Each row of a before or after table is a point. The points were changed in one or more steps. Then noise was added and the rows were shuffled. The steps act on how far a point lies along the listed directions, d1 being the first. What was done? A step turns or swaps two directions, mirrors them in a line or flattens them onto one, adds a multiple of one to another, or multiplies one. Angles are multiples of 10 degrees, from the lower direction toward the higher: turns from -170 to 170, lines from 10 to 170 but not 90. Use the fewest steps. Two steps may share a direction if one is a turn and the other turns, adds or multiplies; they go together, in the order done. Otherwise the lowest direction goes first.
(in the rows, 128 means zero)

Directions:
(1): [ 84 136]
(2): [136 172]
Before (12 x 2):
[[117 132]
 [167 158]
 [ 98 106]
 [130 174]
 [122 106]
 [212 120]
 [112 122]
 [111 100]
 [194 160]
 [100 144]
 [149 152]
 [157 143]]
After (12 x 2):
[[172 118]
 [150  83]
 [107  46]
 [108 139]
 [139  97]
 [104 148]
 [149  57]
 [134 138]
 [126 144]
 [149 102]
 [113 163]
 [149 153]]
Steps: turn d1 and d2 by 100 degrees

Directions:
(1): [ 80 126 103  89 120 165]
(2): [162 138 100 110 184 147]
(3): [174 139 134 107  83 161]
Before (13 x 6):
[[105 126 106 105 171 141]
 [137 117 121 139 146 124]
 [134 132 120 108 129 150]
 [117 143 106  97 132 154]
 [155 118 135 140 100 124]
 [ 99 120 131 130  82 119]
 [175 133 135 146 156 122]
 [113 115 106 134 157 126]
 [106 136 126 121 150 138]
 [160 129 131 100  76 161]
 [133 126 115 109 148 139]
 [114 120 142 150 122  85]
 [ 92 114 122 152 130 119]]
After (13 x 6):
[[ 52 108 170 154   8  94]
 [136 147  91  88 163 166]
 [138 136  79  89 224 159]
 [159 136  95  98 192 154]
 [150 123 113 129 167 134]
 [130 118  90 126 187 133]
 [149 137 110  99 152 157]
 [ 86 112 167 166  72  69]
 [204 140 113 132 206 139]
 [153 129 138 104  62 158]
 [140 114 150 146  77 115]
 [115 139 118 115 168 144]
 [ 71 108 139 165  97 111]]
Steps: multiply d2 by 3

Directions:
(1): [141 140 139 177 132 133 103  89  56 117 165 122]
(2): [111 130  81 125 122 147 197 149  84  94 125 152]
Before:
[[140 123 134 142 114 125 125 122  85 116 130 130]
 [116 115  99  81 131 114 164 159 158 111 102 142]
 [127 116 109  90 137 121 184 170 172 135  95 117]
 [121 151 121 169 128 136 135 106  63 108 158 141]
 [132 129 123 102 119 117 158 140 185 131 115 142]
 [160 160 130 196 127 139  85  86  22 110 170 121]
 [115 129  94 114 133 137 140 158 106 117 121 140]
 [133 118 125  80 114 131 112 132 171 138 106 131]]
After, 8 rows:
[[138 132 136 106 122 110 134 130 193 144 122 132]
 [110 148 105 155 125 137 164 121  70 103 147 151]
 [139 121 134  89 114 126  91 118 165 145 113 124]
 [145 158  97 187 121 151 137 108   8  91 160 138]
 [121 113 117  80 133 105 137 155 184 124  99 133]
 [133 114 129  96 140 113 152 163 192 151  94 107]
 [116 129  96 102 135 135 138 165 127 118 113 134]
 [136 122 126 137 111 129 138 132  89 112 127 131]]
Steps: turn d1 and d2 by 30 degrees
